Each row of a before or after table is a point. One or more steps were done to the points. Then noise was added and the rows were shuffled. The steps act on columns, c1 being the first. What was done? A step turns or swaps two columns, mirrors them in a line or flattens them onto one, adds a multiple of one to another, or multiplies or shifts one. Angles are multiples of 10 degrees, from the lower column toward the higher: turns from -170 to 170, lines from 10 to 170 but not 90. Use the fewest steps. Two steps may share a column if one is a turn and the other turns, adds or multiplies; they go together, in the order done. Otherwise the lowest column goes first.
In the rows, zero is written as 128.

Before:
[[ 88 167  41]
 [123 189 129]
 [108 121  55]
 [188  31 154]
 [155 134  60]
 [139 110  84]
 [129 107  98]
 [169 207  84]
 [ 71 142  63]
 [ 91 126  97]
 [120  84 146]
 [102 135 175]]
After, 12 rows:
[[137 188 123]
 [157 137 195]
 [134 203 183]
 [114 129  85]
 [ 81  22 136]
 [184 123 172]
 [152 100 155]
 [187 148 154]
 [167 130 146]
 [210 166 179]
 [144 105 149]
 [112  83  96]]
Steps: multiply c1 by 0.7; turn c1 and c3 by 140 degrees

Before, 14 rows:
[[123 150  94 238]
 [203 108 105 122]
 [200 136 140 114]
 [128 104 136  89]
 [ 69  87  91 124]
 [ 71 146  96  92]
 [179 205 106  83]
 [ 93 174 115 207]
 [174 143 118  89]
 [ 76  84 180  79]
 [ 77 166 133  82]
 [139 108 116 118]
 [ 88 174 154 106]
 [ 72  89 103  94]]
After (14 x 4):
[[131 176  78 152]
 [140 144 136  55]
 [115 131 140  62]
 [174  83 143 170]
 [139  86  39 144]
 [133 119 139 104]
 [108 173 176 201]
 [189 138 102 163]
 [ 99 153 215 195]
 [152 205 135  58]
 [167 165  81 151]
 [185  85 102 149]
 [135 103  99 113]
 [122 108 170  62]]
Steps: turn c1 and c4 by -60 degrees; turn c1 and c3 by 130 degrees

Before, 9 rows:
[[122 127 103 123 139 136 167 130]
 [133 145 135 162 155 134 103 141]
 [153 121 120 140 122 153 102  93]
 [106 139 102 122  96 152 145  99]
 [153 145  94 151 111 146 115 119]
 [154 152 147 166 153  88 109 143]
 [124 172 116 116 157 130 172 126]
 [144 176 150 132 121 124 190 172]
 [157 145 131 135 135 118  86 149]]
After:
[[106  63 160 157 130 113  67 121]
 [146  99 173  89 104 130 107 154]
 [118  98 105 180  92  10 122 135]
 [ 98 121 146 194 129 182 160 147]
 [141 125 174 111 123 151 120 127]
 [102 157 118 175 120 205 153 149]
 [107  97  96 164 103  99 153 125]
 [131 137 158 117 169 199 136 158]
 [137 103 105 147 104 144 141 127]]
Steps: turn c1 and c5 by -150 degrees; add -1.5 times c1 to c4; turn c2 and c8 by 140 degrees; turn c3 and c7 by -130 degrees; multiply c6 by 3

Before, 12 rows:
[[ 97  76  91  64  69 109 153 106 125]
 [144 129 168 137  94 209 210 189 157]
 [136  84 102 239  95  85  80 136 166]
 [ 87 146 108 184  98 112 182  59 121]
 [ 53 123  81 147 124 110 154  78  91]
 [182 146 114 132 132  79 183 117 166]
 [144 109 241 126  40  98 130  71 158]
 [102  94 182 132 160 102  91  66  85]
 [ 58 163 136  97 118 154 176 121 143]
 [ 50 135  82 102 142 114 163 122 160]
 [105  83 188  94 118  94 140 191  87]
 [122 141  78 154 116 144 102 248 109]]
After (12 x 9):
[[133 141  80 106 146 142 115 248 123]
 [113 123  79 108 109 134 139  76 142]
 [116  73  89 193 108 186 136 106 141]
 [122 110 240 129  98 216 130  74 141]
 [118 128 172 116 209 164 161 191 140]
 [ 78 136  79 155 114 115 141 124 185]
 [111  81 102  20  86 162 108 139 146]
 [ 91 165 135 158 156 139 143 125 172]
 [116 149 108  71 110 155 152  57 143]
 [129 147 116 121  76 125 148 118 125]
 [139  95 184 121  99  99 113  65 118]
 [139  79 180 160  93 135 134 190 115]]
Steps: flatten c1 and c9 onto the line at 130 degrees; multiply c4 by -1; turn c5 and c6 by -90 degrees; multiply c7 by 0.4

Before, 13 rows:
[[136 154 108 122 100 139 174 116 168  94 162]
 [172 116 134 130 149 115 107 133 102 131 116]
 [166 155 128 152 117  96 151 161 126 170 153]
 [131 123 152 159 145 113 117 119  96 135 143]
 [143 131  80 148 102 120 165 156 113 145 158]
 [136 139 128 116 131 134 154 123 138  95 127]
 [141 119 131 147 145 129  91 149 137 132 138]
 [129 180 104  89 102 171 154 111 141  99 166]
 [125 128 133 114 165 127 137 149 125 134 140]
 [118 138 118  91  87 139 155 113 154 128 143]
 [142 141  99  96 120 129 158  96 155 111 181]
 [139 134 122 149 166 132 118 114 128 152 108]
 [127 144 122 136 154  88  97 133 115 126 116]]
After (13 x 11):
[[131 184 105  85 104 174  67 140 157  61 167]
 [136 140 129 121 126 147  55 122 141  58 130]
 [116 140 117  91  83 120 141 120 160 108 138]
 [127 120 149 154 148 122 140 124 101 148 157]
 [127 144 122 138 151  87 108 125 109 151 125]
 [139 136 124 154 171 151 184 112 133 166 119]
 [143 115 131 145 148 144 120 148 141 167 122]
 [172 116 133 129 148 179 121 132  98 153 129]
 [150 135  78 150 101 144 191 172 119 125 146]
 [121 124 132 110 161 119 143 155 123 129 126]
 [140 133  98  99 116 147 103 124 172  80 178]
 [140 152 110 118  94 148  62 136 174  40 147]
 [164 155 132 153 118 158 248 165 123 171 135]]
Steps: add 1.5 times c1 to c6; multiply c10 by 3; turn c7 and c10 by -60 degrees; turn c8 and c11 by -30 degrees; turn c9 and c11 by -20 degrees

Before:
[[131 135 119 111 161 126 171 127 126 138 122  58]
 [118  97  77 105 171 121 135  99 149 123 137 107]
 [149 141 119 185 125  69 146 137 138 129  84 175]
 [ 54  82 177 155 152 141 153 137  83 143 131 119]
 [ 65 137 164 143 137 122 153 138  83 106 147 128]
 [156 131 106 161 114 112 123 118 121 108  78 127]
 [119 120  99 138 151 158 146 138 157 127 137 115]
 [ 84 117 210 152 148 125 121 132  99 135 157 130]
 [ 84 131 170 138 161 143 130 138  72 152 133 163]
 [134 129  83 143 143 110 134 141 114 144 146  70]
 [ 95 126 165 157 112 127 154 105  95 153 142 153]]
After:
[[ 94 126 106 142  99 122 106 134  52 105 146 156]
 [115 114 113 153 141 127 122 112  84 154 140 182]
 [ 88 201  86 157 250 138  99 131  49 145 129 157]
 [110 204 164 105 199 121 110 106 142 123 135  91]
 [143 113 162 180  91  70 134 134 151 133  82 168]
 [106 155  53 156 152 126 133 133  79 134 154 163]
 [134 151 114 110 100 129  53 128 129 139 124  85]
 [138 143 140 145 119 108  92 142 120 144 147  60]
 [153 110 144 161 125 112 128 121 138 105  77 113]
 [108 159 153 137 142 159 105 132 149 129 140 114]
 [116 158 108 136 107 144 146 133  61 151 134 175]]
Steps: turn c1 and c9 by 30 degrees; multiply c2 by 3; turn c2 and c5 by -110 degrees; turn c7 and c12 by -150 degrees; turn c3 and c12 by 150 degrees; multiply c8 by 0.7

Before:
[[107 134 139 135 121 137 145 165 149 141  53 132 171  97]
 [111 140 148 165 147 111 105 128 152  89 107 118  89 143]
 [219 130 113 190 146 193  96 150 145 133 146  95  97 141]
 [139 113  99 139 123 119 135 120 155 136 144 108 153 138]
 [143 122  94 181 124 122 143 123 142 110 139 113  85  27]
 [108 114  94 124 174 146  99 129 142 129 150 148  80 136]
 [108 120  99 168 140 122 148 133 146 134 138  80 123 122]
 [136 177 110 121 140 126 131 162 150  91 156 115  96 120]
 [119 116 127 134 121 182 123 126 168 116 145  84 109 137]
 [112 137 177 116 135 151  93 145 118 138 130  87 129 141]
 [141 249 138 121 145 110 122 140 131 143 145 161  80 134]]
After, 11 rows:
[[123 141 100  71 151 114  99 113 151 128 108 113  92 146]
 [150 249 170 133 136 116 144 133 133 132 141 113  77 133]
 [139 115 115 124 113 118 115 128 157 123 145 159 153 137]
 [142 118 127  85 115 126  52 116 139 126 142 165  89  31]
 [115 118  67 118 133 185 126 122 168 124 140 149 109 138]
 [216 132  84  37  93 190  71 149 145 137 153 151  93 143]
 [120 131  38 110 140 145 158 146 116 135 132  94 127 136]
 [103 138 126 130 132 138 112 169 147 135  53 119 168 100]
 [119 121  71  98 144 122  66 130 147 133 136 174 125 120]
 [143 179 115 136 142 120 132 144 153 136 153 151 101 121]
 [129 115 177 108 176 148 155 125 138 129 148 156  77 137]]
Steps: turn c1 and c5 by -30 degrees; turn c3 and c12 by -110 degrees; multiply c3 by 1.6; multiply c4 by 1.6; turn c4 and c7 by -130 degrees; flatten c8 and c10 onto the line at 20 degrees

Before:
[[129  95  85 156 173 126 103  99  96 151 121  91 133 102  73 128 184  57]
 [148 147 112  92  65 147 181 126 172 173 146 172 151 171 174 201 190 156]
 [136  73  81  83  68 147 147  83 115 164  89 128 162  88 151 206  71 149]
 [192  84 137  34 179 189 172 199 116 164  70  62 114  83 178  98 156 110]
 [ 85 141  85 123 185  85 166  70  56  74 127 151 158 193 125 107  88 113]
 [215  99 133  35  90 176 133 188 179  88 122 140 175  79 155  90 108 114]
 [144 142 124 120 149 193  86 135 162  96 152 150 116 183 177 131  51  73]
 [109 103 104  88 152  91 130  73 166  58  91  92  96 138  83 218 140  64]
 [159  65 157 104 134 104  63 131 136 147  62  66 112 196 186  92 103 121]
 [161  51 124  93 153  72  99 189 124 119 153 122  92 166  72 200 189 167]
 [185 106  75 115 102  89 192 128  60 177 117  60 193 143  76 160 153 120]
 [123 129 188  40  64 193 106 153 176 170 198 125 112  79 169 186 147  64]]
After (12 x 18):
[[135 147 111  95 147  92 185 127 172 176 149 174 147 174 172 199 133 125]
 [128 102 105 128 229 140 134  71 165  60  95  94  93 136  82 218 101 209]
 [126 129 185 135 119  27 108 157 176 171 201 125 119  83 170 186 166 205]
 [162 101 130  94 194  41 134 187 175  87 124 141 176  81 156  91 173 174]
 [140  61 156 106  79 136  66 130 137 144  63  67 107 191 185  95 138 156]
 [155  88 138 102  62  30 171 196 114 164  71  58 113  86 180  96  69 177]
 [141  49 128  60 171 159 100 188 128 118 149 120  90 164  69 196  65 136]
 [151 106  74 107  89 154 192 126  55 174 117  61 191 144  78 161 130 152]
 [109 143  82 116 140 165 173  73  55  77 123 149 156 189 126 106 108 159]
 [127  95  85 191 105 142 104  98  99 153 118  95 137 104  73 125  61 164]
 [134 142 123 181 106  67  89 137 165  93 156 147 113 181 179 130 162 156]
 [129  76  80  94  71  86 146  80 114 164  90 131 164  86 152 210 209 133]]
Steps: multiply c1 by 0.4; turn c4 and c6 by 150 degrees; turn c4 and c18 by 140 degrees; turn c5 and c17 by -130 degrees; add -1.5 times c10 to c5
